Each row is a point. To make a cloud, some directions were put in groups of two or more. Within a group, all points are equally far from the middle, so they leave a hole (a ring in 2 directions, a hollow ball in 3). The other directions are filled evenly. Then the cloud was stretched, turned, moved and blurred a little. How many holes are there, and how many directions does each take, smallest first?
In the rows, 128 means zero.

Cloud (14 x 2)
[[ 96 169]
 [146 177]
 [ 98 109]
 [ 84 124]
 [ 82 148]
 [153 115]
 [157 118]
 [160 166]
 [ 81 146]
 [167 154]
 [ 83 151]
 [126 104]
 [106 106]
 [126 180]]
Holes: 1 (2)

Cloud (22 x 3)
[[ 74 138 151]
 [105 138 100]
 [139 152 106]
 [158 129 172]
 [153 103 170]
 [102 125  91]
 [ 93 102 105]
 [113  71 121]
 [124  96 194]
 [158 145 118]
 [166  77 125]
 [152 150 119]
 [149 112 185]
 [143 144  86]
 [111  83 168]
 [181 115 108]
 [143  82 155]
 [ 85 100 142]
 [100 122  91]
 [152  83 150]
 [111 114  67]
 [ 77 137 146]]
Holes: 1 (2)

Cloud (52 x 6)
[[104 168 163 113 140 148]
 [128 178 105 142 128 161]
 [112 154 145 125 116  65]
 [101 173 129 166 147  79]
 [115 124 172 101 167 124]
 [106 120 158 153 189 127]
 [191 163 130 172 122 137]
 [125  89  89  91 140 127]
 [ 72 116 114 142 134 148]
 [168 150  94 121 121  63]
 [135 138  65 157 169 105]
 [109  96 140 163  93 117]
 [104 166  86 164 149  97]
 [113 108 151 161  86 129]
 [ 76  98 130 150 153  95]
 [129 124 121 131  67 109]
 [111 181 104 126 169 106]
 [169 161  89 151 151 158]
 [152 142  74 140 137  68]
 [ 88 141  88 102 124 106]
 [175 126 119 191 124  86]
 [108 144 187 120 138 133]
 [147 145  63 140 125  85]
 [177 146 117 154 165 161]
 [171 155 109 189 106 125]
 [ 76 167 130 143 146  96]
 [157 129 155 199 157 123]
 [201 167 139 122 146 104]
 [186 109  80 111 146  91]
 [126 125 177 105 112  90]
 [ 94 143 166 133 140 160]
 [131  77 110 153 111 102]
 [110 175 127 193 131 118]
 [173 159 132 158  96  85]
 [151  96 132 166 118 156]
 [115 162 164 107 130  81]
 [121 122 170 154 183 124]
 [102 182 109 151 151 138]
 [170 158 133 178 163 150]
 [159 135 155 188 163  86]
 [163 145 108 100  76 102]
 [107  99 150 116 137  73]
 [194 141  84  97 155 105]
 [ 83 101 114 159 151 144]
 [160 159 123 133  78 145]
 [101 164 139  89 148 142]
 [170 157  64 122 133 137]
 [105 102  96 119 106 153]
 [170 107 171 136 144 104]
 [169 149  68 113 105 101]
 [133 171 135 204 143 105]
 [133  95 106 143 127 167]]
Holes: 2 (2, 4)

Cloud (87 x 8)
[[126 106 108 142 146  60  81  99]
 [125 119 115 162 166  83 129 134]
 [ 89  98 113  97 120  73  86 126]
 [113  51 131 120 100 191 131 114]
 [ 93  97 167 116 132 137  96  69]
 [100 132 177 119  91 113 135 127]
 [123 132 192  92 114 109 130 111]
 [128 134  92 121 154  87 158 108]
 [162  60 134 106 156 150 111  95]
 [132 111 103 130 192  96  99 125]
 [163 100 138 103 168 130 152 158]
 [119 144 156 101 113  89 102  75]
 [109  88 121 130 167 145 122 180]
 [159 114 140 119 107  83 163 132]
 [140 137 100 108 104 134 116 104]
 [159 105 144 143 137 116 122  84]
 [ 71 103 125 132 170 137 150 150]
 [126  67 145  97 118  89 101 103]
 [138  66 148 113 109 146 119 152]
 [ 88 121 145 147 115 159 120  73]
 [140 137  83 123 107 150 113 137]
 [ 96  72 141 132 165 173  94 138]
 [ 62  94  82 151 127 151  86 118]
 [122 121 117 104 181 190  77  89]
 [143 113 118 166 137 120 101 100]
 [104 144  94  96 152 178  61 127]
 [101 133 128 103  91 166 170 100]
 [117 135  69 130 158 169 126 100]
 [ 80 100 119  56 148 107  99 108]
 [163  80 132  83 165 126 127 129]
 [169  96 143 140 123 182 148 104]
 [132 142 149 142  94 149  56 113]
 [ 90 101 116 116  84 140  66 161]
 [130 129  81 133 127 116 108  89]
 [114  78 108  72 148 108  86 140]
 [ 64 126  88 121 103 196 159 112]
 [124  93 105 153 181 124 106 127]
 [140 155 155  77 113  78  80 116]
 [139 101  68 105 175 163  78 118]
 [130 153 105 113 158  73 142 115]
 [140 147 130  73 167 116 125 127]
 [ 79 159 122 105 128  88  63 125]
 [117 145 186 144 139 107 180  84]
 [107 109 199 109 158 122 115 161]
 [153 152 130 109 121  52 116 146]
 [114 153  94 154 104 158  83 112]
 [154 121 152 143 180 124 135 106]
 [ 69 120 133 154 150  97  60 143]
 [121 151  95 131 151 101 118  98]
 [ 62 100  91  91 152 102  91 101]
 [125 116  99 159 159 100 131 107]
 [ 60 127 107  84 161 107 113  94]
 [ 94 152 122 119  99 124  90 110]
 [119 135 151 149 149 182  42 125]
 [179  96 137 107 135 166  87 131]
 [136 124 138  86 105 168 105  97]
 [167  76 139  63 173  92 105 103]
 [150 125 159  99 120 123 143  73]
 [116  80 191 132 129 129 145 149]
 [136 147  93  94 127 135  86 128]
 [103 118 164  74 113 123 136 122]
 [126 122 167 141 135 199 134 109]
 [105  85 170 182 117 163 124 166]
 [136  59 148 130 168 137 129 110]
 [176 107 168  86 164 103 118  88]
 [ 56 122 112 103 150 105 151 108]
 [131 141 115 149 167  88 105  98]
 [113  77  74 144 125 127  86  76]
 [ 83 126 132 132 170 195 161 112]
 [107  86 137 159  95 117 157 134]
 [118  55 130 152 154 185 114 124]
 [149  99 145 106 190  91 137 160]
 [147  74 176 101 133  81 134 134]
 [158  99 149 129 185  84  82  93]
 [ 93 115 147  72 152 112  78 159]
 [ 84  96 156 109 107 108 151  82]
 [116  94 128 172 155 100  88 136]
 [ 69  73 113 151 152 155  97  75]
 [139  86 109  93 121 122  87 166]
 [122 120 152  73 152 165  68 117]
 [ 92  89 176 123 127 128 136  83]
 [140 127 157 122 147 102 128  50]
 [ 76 135 104  86 160 149 118 102]
 [109  61 147 107 185 132 121 109]
 [112 180 135 111 136  75 141 140]
 [145 142 116  78 190  81  88 121]
 [130 121 170 120 116 208 139 134]]
Holes: 2 (2, 3)

Cloud (101 x 9)
[[ 81 142  91  68 102  73 118 117 144]
 [147 170 123 107 154  79 157 162  88]
 [145  93 104  96  66 121 106 153 118]
 [117  72 160 179 149 152 136 154 116]
 [150 133 127 110 129 120 174 185 113]
 [146  87 148  94 122  77 108 140 110]
 [130 133 148 134 159  99 129 128 188]
 [153  97 173  68 140 116 179 150  80]
 [125 112 125 140 113 137  87 155 100]
 [118 120 171 138 110  95 132 129  68]
 [145  75 117 124  63 113 107 100 129]
 [115 163  96 152 116 152 127  95 157]
 [120 139 159 162 110 101 131 107 155]
 [137 107 108 106 124 125 183 138  80]
 [113  83 157 111 106 125 151 140  94]
 [ 93 164 104 152  79 125 101 126 154]
 [152 143 133 183 128 190  95 194 147]
 [171 155 123 180  40 111 116 151  90]
 [ 96 109 134 111  80 120 177 149 141]
 [ 82 125 130 110 141 131 192 199  88]
 [149 197 114 139 129 177 132 129 106]
 [110 119 144 162 101 156 147 129 109]
 [109  86 137  71 154 147 127 132 139]
 [135 144  91 161 139 117 148 190  86]
 [ 97  91 115 153  97 114  85 126 212]
 [130 113 171  89 166 106 126 154 137]
 [127 105 145 135 163  80  97 166 178]
 [ 69 160  83 140  91 144  73 157 105]
 [127 104 148  83 146 128 182  99 130]
 [120  75 125 115 100 129 181 148 100]
 [102 142  72 134 142 115 124 119 197]
 [ 93 114  90  86 193 137 119 140 146]
 [ 67 125  82 131 102  95 113 136 199]
 [113 149 124 108  93 140  88 148 131]
 [146 146 121 106 148 118  87  93 115]
 [144  98 174 143 159 201 122 144 116]
 [182 167 125 151  98 126 181 150 140]
 [119  63 144 190 167 168 104 134 180]
 [125  93  94 153 106  95 169 112  98]
 [ 64 121 125 144  93 173 115 131 185]
 [ 61 158 132 128 116 141  93 126  89]
 [169 107 107 128 146 138 189 146 160]
 [146 172  79 167  81 164 137 155 120]
 [113 156 157 101  87 134 132 155 121]
 [185  77  99 156 125 125  76 126 124]
 [121 173 142 177 106 124  86 124 166]
 [114  72  86 126 114 141  94 158 125]
 [119 111  75 123 119 194  96 133 153]
 [132 120  94 111  78 100  96 103 120]
 [141 128  65 147 128 159  99  82 172]
 [107  63 144  84 102 149 113 102 126]
 [143 129 106 172 160 123 100 168  69]
 [ 79 109 111 163 105 140 125 158 146]
 [135 162 109 102 143 147 133 109  91]
 [139  69 109 148  83 123  94 156 116]
 [135  73 127 179 167  86 153 139 101]
 [105  70 131 133 147 163 117 147 116]
 [124  60 129 146 157 185  95 194  92]
 [111 151  96 170 103  66 127 166  93]
 [105 109 115 115 114 202 122 154 163]
 [138  84 109 126 143 162 185 151 123]
 [132 134 134 123 142 171 129 170 126]
 [125 132 134 197 108 150 111  88 136]
 [ 88 162 157 109  95 144 196 117 140]
 [116 189 105 117 172 109 159 192 108]
 [128  81 179  76 155 136 156 165 137]
 [ 55 137 157 106 103 165 144 123 156]
 [127 103 130 141  82 171 129 108 105]
 [111 111  99 135 132 209 103 170 187]
 [116  70 124 140 139 179 107 108 175]
 [ 65 155 126 115 163 118 124 152  86]
 [ 69 124 143  87 132 145 164 134  90]
 [126 169  93 126  80 166 170 143 142]
 [133  95 121 172 131 132 112 182 113]
 [135  86 141 128 169  90 112 178 158]
 [144 112 146 125 126 115  39 116 153]
 [ 87 104 110 139 111 181  79 141 176]
 [ 69  94  91 132  93  85 134 124 120]
 [122 179 119 159  99  68 179 111 119]
 [104 139 108 126 169 185 110 167  79]
 [105 101 158 104 125 170 152 164 176]
 [150 107 141 147 104 140 125 197 151]
 [109  56 112  99 135 174 110 166 119]
 [106  83 107 109 164 136 130  91 136]
 [101  74 102 147 104 133  99 100 183]
 [157  91 107 107  72 127  66 130  99]
 [111 187 119 137  96 112 119 109 173]
 [ 85  66 154 104 124 163 138 154 158]
 [167 173 134 134 139 115 168 151 148]
 [ 66 141 171 137 154 110 130 136 115]
 [135  80 135 132 118 128 121 124 100]
 [113  69 146  90  94 203 135 100 188]
 [147  83 112 117 146 164 110  84 126]
 [119  55 167  81 163 184  80 163 137]
 [116 172  90 141  72 143 118 115  98]
 [134  90 132 125 126 145 101 161 137]
 [ 72 118 164 148 112 109 138 147  95]
 [122 102 131 145  98 128  70  88 136]
 [117 117  97 130 150 136 149 139 125]
 [150 121 133  71 174 127 136  99 116]
 [126 127  84 166  66 120 124 121 136]]
Holes: 0

Cloud (91 x 9)
[[148 161 116 171 192 154 113 104 135]
 [149 184 122 156 134  95  98 165 140]
 [113 122  83 146  79 130 118 144 105]
 [117 162 187 155  87 106 105 119 149]
 [142  94 100 174 179 129 117  92 136]
 [189 135 130 116 158 173 136 135 158]
 [ 95 131 106 100 142 171 148  95 117]
 [144 156 156 170 101  78  98 143 191]
 [158 104 128 102 149 143 144  73 100]
 [149 154 161 175 101 138 137 100 165]
 [147 122 114 135 127 123 206 149 110]
 [103  99 101 147 119 153 113 102  93]
 [104 106 124 143  98 161  93 132 137]
 [140 120 163 109 128 123  89 148 197]
 [130 129 110  78 152 111 133 126 181]
 [171 127  80 168 111 146 120  97 192]
 [131 150 142 113 124 101  84 158 177]
 [164 113 104 119 151 113 130  81 200]
 [218  95 147 130 129 145  89 112 179]
 [169 159 179 166 159  68 113 115 172]
 [131 108 126 140  98  49 152 126 182]
 [165 122 153 113 143 134  97  97 208]
 [139 107 101  82 176 122 162 127 156]
 [139 149 126  93  99 137 111 156 104]
 [204  95 126  63 117 111 132 140 167]
 [188  88 110 149 153  85 138 145 133]
 [140 108 112 144  88 165 101 115 105]
 [122 152  72 130 132 103 143 125  63]
 [191 103 124 124  84 158 143 100 135]
 [ 98 139 115 138  85  84 139 130 141]
 [130 164 161 185 124  87  74 141 164]
 [140 129 109 155 114 102 194 158  96]
 [112 164 110 214 135 167 118 112  69]
 [131 107 143 109 185 113 143 148 148]
 [183 136 101 104 102 124 129 110 106]
 [198  71 124 161 154  95 152 103 164]
 [164 159 134 150 131  96  92 171 133]
 [132 151 123  81 157 101 136  98 168]
 [175 102 107  95 117 113 100 153 160]
 [ 81 134 149 192 135 147 107 155 125]
 [151  99 150 119 121  56  74 123 157]
 [123 185 152 179  93 119 121 114 138]
 [120 111 123 131 143 142 158 149  67]
 [137 145  85 176 166  76 151 113 160]
 [181 138 153 157 108  71 123 168 190]
 [175 148 120 183 115 111  70 116 158]
 [176 120 128  98 155 142  86  76 139]
 [126 138 144 188 132 131 150 134 181]
 [136 133 178 201 109  85  84 148 131]
 [104 156 179 198 119  90 120 135 144]
 [137 181  97 174 176 106 112 126  87]
 [176 126 163  83 137 179 122 125 147]
 [152 123 146 123  58  95 143 152 154]
 [126  98 112 176 142 162 176 124 130]
 [161  65 132 122 148 115 128  87 189]
 [147 128 172 174 115 137 145 120 185]
 [159 117 120 154 163 184  99 140 155]
 [ 83 180 161 175 142 136 141 124 109]
 [152 144 165  95 150  77  86  80 155]
 [109 138 111 180  98 124  74 100 124]
 [183 159 120 128 157 182 115 103 145]
 [141 135 103  95 158 197  92 112 136]
 [193 144  82 110 126 104 126 109 160]
 [139 173 100 195 102 168 112 123  85]
 [135 111  73 116 119 134 163 133  76]
 [103 112 161 142 134 106 182 125 137]
 [123 157 125 100 146 205 118 143 125]
 [141 133  94 198 125 107 182 110 120]
 [178 126 134 125 179 159 151 124 128]
 [131  95 150 107 136 116 166 146  85]
 [131 189 107 122 137 122  88  90 111]
 [149 110 153  94 155  77 114 123  90]
 [120 115 175 135  94 118 106 122 186]
 [164  92 104 142  71 147 130 145 147]
 [123 115  95 150  99  77 178 146 107]
 [121 173 128 181  90 128 116 159  89]
 [143 186  98 144  99 146 142  99 130]
 [179  91 102 145  92 157 134 133 190]
 [150 129  84 161  84  96 150  98 137]
 [166 105 128 135 160  92 107  65 174]
 [195 152 150  96  92 113 154 142 149]
 [174 146 182 142 140 148 155  96 126]
 [169 110  82 154  79 114 154 106 161]
 [159 126  78 132 184 118 156  90 155]
 [130 100 129 123 126 141 103 117 198]
 [ 71 111 113 167 137 136 149 158  97]
 [103 198 168 144 152 145 100 124 100]
 [ 96 119 165 148 127 121 163 162 115]
 [172 126 111 186 114 143  74  95 159]
 [116 135 143 121 183  75 119 103 153]
 [159 106 109 137 180 144 129 151 116]]
Holes: 3 (2, 2, 4)

Cloud (93 x 9)
[[188 128 159  94 144 151  77  99 144]
 [137  80 164 155 154 107 188  78 163]
 [143 139 153  76 112 134 107  94 152]
 [195 101 118  97 127  78 104 136 138]
 [126 104 115  62 135 133  93  81 183]
 [176 115 158  58 133 102  95 103 161]
 [145 143 123 185  87 100 114 144 172]
 [130 130 160 119 164 175 163 144 170]
 [151 136 141 122 126 119 134  60 100]
 [126 131 113 149 143 100 193 143 116]
 [ 94 112 125 111 131 119 173 122 135]
 [128 103 184 105 162 107 125 100 157]
 [ 50 103 121 111 118  99 122 169 185]
 [ 75 153 167 164  96 151 108  95 158]
 [137  88 128 142 116 148 137  48 138]
 [190 119 140 169 114 122  95 113 101]
 [103  97 156 158 151  91 132 117 177]
 [145 128 134 151 108  76 126 184 161]
 [136 147 187 164 107  83 110 137 193]
 [ 95 115 111 169 156  96 151 101 121]
 [ 94 132 132 135  94 109 168 121 206]
 [ 83 160  90 166  53 151 165 141 132]
 [145 182 135  74 151 109 108 176 188]
 [108 119 142  89 108  80 134 139 217]
 [133 137 185 116 135 127 142 128 144]
 [103 141 177 134 151 126 169  63 106]
 [ 89 127 135 136 133 131 129  97 163]
 [182 156 124  73 110 116  54 158 191]
 [ 43 127 133 151 113 130 134 123 170]
 [158 140 144  91 109 153 108  98 130]
 [103 101 172 106  83 105 138 124 148]
 [160  96 179 157  94  56 105 158 140]
 [123 155 104 168  96 149 102  76 113]
 [144 130  86 132  62 126  69 135 186]
 [170 141 185 144 140 111 175 109 117]
 [ 65 134 150 130 117  75 129 134 175]
 [147 101 113 116 158 135 101 100 191]
 [118 121 167 145 152 115 151 128 228]
 [119 148 116 133 145 173  99  95 174]
 [101 162 145  64 134 120 133 149 159]
 [133 137 144 170 102  81  92 158 198]
 [126 113 109 113 105 139 156 134 181]
 [ 80 161  90 140 109 147 112 112 162]
 [ 93 142 130  87 117 102 108 144 191]
 [147 165 115 162 135 104  71 126 193]
 [153 156 151 143 157 123  76 130 142]
 [112 168  88 120  92 138 124 149 152]
 [100 139 115 127 153  92 154 132 153]
 [127  81 178 149 114  58 134 108  97]
 [122 132  92 167 118 115 141 136 108]
 [100 132 201 105 194 105 167  70 136]
 [185 150 164 148 137 105 134  79 124]
 [130 144 107  98 127 139 122  98  97]
 [146 149  97 147 122  95 125 101 168]
 [171 113 136 126 155 159 115 104 174]
 [106 149 143 111  99 133  80 109 170]
 [132 154 156 146 141 113  88 178 139]
 [128 131 175 100 185 101 134 159 153]
 [ 75 127 143 122  87 136 172 122 167]
 [105 132 110 125 144 155 106  89  96]
 [177 136 101 109 105 127 102 134 128]
 [132  78 184 122  94 112 178 107 111]
 [155 125 179  65 189 110  87 111 167]
 [ 74 112 129 110  90 154 124 137 131]
 [205 106 129  73 178 134  88 120 138]
 [132  68 173 159 126 118  98 150 160]
 [117  88 135 108 117 165 125 131 173]
 [123 166 110 118  83 135  99  72 135]
 [124 144 125 109 132 169 130 126 210]
 [159 139  82 111 125 127  57 149 139]
 [154 130 124 102 191 132 145  44 122]
 [143 139 105  96 122 117 146  80 121]
 [148 123  91  79 134 146 122  94 153]
 [207 108 151 138 130  70 121  92 154]
 [ 97 103 158 134 134 155 150  87 197]
 [144 143  77 136 137 132 109 123 126]
 [ 88 140 147 189 116 112 158 110 175]
 [148 107 140 105 135 146 126  45 128]
 [155 105 136 208  92 113 134 134 157]
 [101 160 158 158 113 140 191  67 138]
 [ 71 125 141  83 119 115 162 152 217]
 [179 137 129 183 125 110 168 112 146]
 [144 122 168  83 131 133  92 107 166]
 [186 136 101 114 117  81 132 108 146]
 [157 146 122 138 129  71 133 150 199]
 [112 139 107 178 122 133 148 116 133]
 [177 125 190 164 170 125 161  58 105]
 [120 150  77  95 141 154 102 138 162]
 [129 148 147 130 121 138  77 130 133]
 [153 121 117 160  92 109 125 136 134]
 [116 162 120 139 119 117 121 163 188]
 [138 116  71 137 159 127 131 129 101]
 [153 110 166 133 164 121  80 109 146]]
Holes: 0
